Each wall is flat, endless, passes through zero and stands at right angles to its row. A trip goes straight from one point to another. List the walls that it crosses, first one first.

Walls:
(1): [ 0.14 -0.12]
(2): [0.47 0.23]
(3): [-0.22  0.66]
(4): [-0.26 -0.65]
(5): [0.10 0.38]
Trips:
[0.11 0.09] to [ 0.38 -0.44] => 3, 5, 4
[-0.45 -0.76] to [ 0.06 -0.41] => none
[0.20 0.04] to [-0.14 -0.69] => 5, 4, 2

Walls:
(1): [-0.42  0.05  0.49 -0.54  0.14  0.09 -0.34 -0.29]
(2): [-0.32 -0.02 -0.18  0.05  0.11  0.67 -0.31 -0.22]
(3): [-0.04 -0.24 -0.05 -0.22  0.01  0.22  0.00 -0.02]
(4): [-0.12  0.14  0.49 -0.21 -0.35 -0.09  0.22 -0.13]
(5): [ 0.67 -0.25 -0.06  0.25 -0.21 -0.20  0.23  0.09]
Trips:
[-0.23  0.12  0.00  0.33 -0.13 -0.13 -0.61 -0.01] to [-0.18  0.30 -0.63  1.07 -0.22 -0.08  0.28  0.03] => 1, 5
[ 0.27  0.01 -0.17  0.85 -0.10  0.03  0.10 -0.30] to [-0.54  0.00  0.30  0.15  0.33  0.26  0.31 -0.37] => 5, 4, 1, 3
[-0.28  0.11  0.09 -0.16  0.45 -0.34  0.42  0.16] to [-0.42  0.27 -0.34  0.86 -0.27 -1.04  0.08 -0.54] => 1, 5
[-0.32  0.09 -0.23  0.14  0.03  0.06 -0.38  0.45] to [-0.06 -0.16  0.45  0.55  0.57  0.82 -0.26 -0.74] => 1, 3
[ 0.11 -0.39 -0.19 -0.13  0.02  0.06 -0.33  0.82] to [-0.80  0.32  0.28 -0.28 -0.55 -0.67 -0.45 -0.11] => 5, 1, 4, 3

Walls:
(1): [ 0.06  0.51  0.19 -0.13  0.01  0.04 -0.19 -0.26 -0.46 -0.13 -0.95  0.09]
(2): [-0.06 -0.49 -0.08  0.64 -0.15 -0.21 -0.21 -0.45 -0.28 -0.29  0.08  0.36]
(3): [ 0.45 -0.22 -0.72 -0.06 -0.50  0.28  0.15  0.39  0.62 -0.65 -0.53  0.07]
(4): [ 0.31 -0.34 -0.39  0.30 -0.22  0.11  0.15  0.23 -0.26  0.00 -0.04 -0.09]
Trips:
[-0.13  0.43 -0.14 -0.79 -0.07  0.60  0.31  0.39  0.28 -0.01 -0.21 -0.44] to [-0.76 -0.04  0.43  0.42 -0.09  0.00  0.20 -0.37 -0.28 -0.27  0.14  0.37] => 3, 2
[-0.08  0.41 -0.14  0.25 -0.26 -0.03 -0.04  0.81  0.05  0.12  0.23  0.40] to [-0.02 -0.35 -0.06  0.12  0.44  0.07  0.04  0.21  0.58  0.37 -0.16  0.29] => 4
[ 1.00  0.01 -0.56  0.23  0.34 -0.38  0.10  0.33 -0.23 -0.61  0.39  0.21] to [-0.30 -0.47 -0.08 -0.52  0.58 -0.59  0.59 -0.31 -0.61  0.05  0.15 -0.60] => 3, 2, 4
[-0.39  0.73 -0.36 -0.11 -0.54 -0.10 -0.20 -0.18 -0.38  0.71 -0.19 -0.33] to [ 0.66 -0.03 -0.69 -0.24  0.42 -0.41 -0.87 -0.07 -0.94 -0.38 -0.51 -0.15] => 4, 2, 3
[-0.01  0.59  0.85 -0.14 -0.46  0.22  0.02 -0.09 -0.74 -0.53 -0.09 -0.12] to [-0.11 -0.11  0.04  0.36 -0.05 -0.41 -0.53 -0.12 -0.52  0.19  0.31  0.38] => 2, 4, 1
[ 0.17 -0.42 -0.14  0.31  0.44 -0.56  0.16  0.10 -0.25 -0.01  0.18 -0.01] to [ 0.06  0.44 -0.26 -0.80 -0.03 -0.21  0.04 -0.16  0.00  0.03  0.25 -0.09] => 2, 4, 1

Walls:
(1): [-0.03  0.40  0.23  0.58  0.06  0.01 -0.01  0.14  0.34  0.25 -0.23 -0.31
 -0.19  0.46  0.10 -0.38  0.59 -0.16 -0.67  0.28  0.14 -0.11  0.96 -0.15]
(2): [-0.29 -0.79 -0.19  0.52  0.14  0.00 -0.17  0.22 -0.21 -0.31 -0.01 -0.79
 -0.27  0.45 -0.16 -0.70 -0.38 -0.33 -0.29 -0.20  0.13  0.07  0.26  0.37]
(3): [-0.26 -0.01 -0.04  0.66 -0.09  0.10  0.23 -0.28  0.42 -0.10  0.05  0.44
 -0.11  0.74 -0.36  0.16  0.36  0.20 -0.24  0.45 -0.40 -0.11  0.56  0.47]
(4): [ 0.35  0.34 -0.51 -0.39  0.04  0.60  0.10 -0.19 -0.13 -0.47 -0.18 -0.14
  0.02  0.49 -0.07  0.22  0.40  0.18  0.15  0.60 -0.76 -0.22  0.74  0.25]
(5): [-0.23 -0.10  0.08  0.50  0.52  0.16  0.91  0.31  0.32  0.20  0.21 -0.13
 -0.47  0.24  0.00  0.17 -0.28  0.10 -0.19 -0.80 -0.29 -0.45 -0.18  0.54]
(6): [ 0.43 -0.45  0.34  0.45  0.19  0.36 -0.63 -0.57  0.33  0.03  0.14 -0.02
  0.46  0.44  0.36 -0.12  0.27  0.44 -0.40  0.28 -0.27  0.22 -0.19 -0.18]
(7): [-0.11  0.07  0.45 -0.24  0.47  0.09  0.35 -0.14  0.10 -0.29 -0.02  0.24
 -0.41  0.01  0.05  0.05  0.32 -0.27  0.16  0.31 -0.44 -0.06  0.10  0.03]
(8): [ 0.45  0.29  0.48  0.03  0.35 -0.17 -0.24 -0.25  0.37  0.08  0.14 -0.45
  0.30  0.27  0.46 -0.53 -0.10  0.77  0.60 -0.47  0.15  0.18 -0.22 -0.20]
(9): [ 0.45  0.41 -0.29 -0.11  0.48 -0.59 -0.22  0.47 -0.58  0.52 -0.24  0.04
 -0.61 -0.13  0.32 -0.69  0.17 -0.15 -0.40 -0.13 -0.34  0.08  0.06  0.17]
(10): [-0.39  0.36  0.16 -0.84  0.20 -0.24  0.13 -0.05  0.33 -0.11 -0.09 -0.07
  0.66 -0.56 -0.07  0.31  0.17 -0.39 -0.56 -0.27 -0.01  0.16 -0.38  0.15]
(11): [ 0.57  0.53 -0.26 -0.23  0.29 -0.13  0.72 -0.03 -0.74  0.36 -0.42 -0.02
 -0.39  0.21  0.38 -0.08  0.09 -0.21 -0.40 -0.48  0.30  0.26 -0.13 -0.68]
Trips:
[-0.53  0.00 -0.19 -0.18  0.38 -0.28  0.76  0.34  0.46  0.18  0.19 -0.40
 -0.49  0.09  0.16 -0.08 -0.04 -0.83  0.00  0.22 -0.07 -0.32  0.26  0.21] to [ 0.44  0.46 -0.04 -0.53  0.13  0.73  0.43  0.02  0.25 -0.55 -0.03 -0.39
 -0.48 -0.77 -0.25 -0.20 -0.02  0.33 -0.13 -0.32  0.11  0.20 -0.09  0.05] => 3, 1, 2, 8
[ 0.24  0.25  0.19  0.12 -0.47 -0.23 -0.47  0.78  0.19  0.24 -0.68  0.24
 -0.07  0.13 -0.05  0.32 -0.17  0.15 -0.21  0.17 -0.25 -0.38 -0.54  0.36] to [-0.42  0.40  0.23 -0.32 -0.25  0.00 -0.28 -0.34  0.40 -0.54 -0.22 -0.26
 -0.37 -0.50  0.45  0.21 -0.14 -0.26  0.40 -0.22 -0.19  0.01  0.19  0.39] => 3, 5, 7, 4, 9, 8
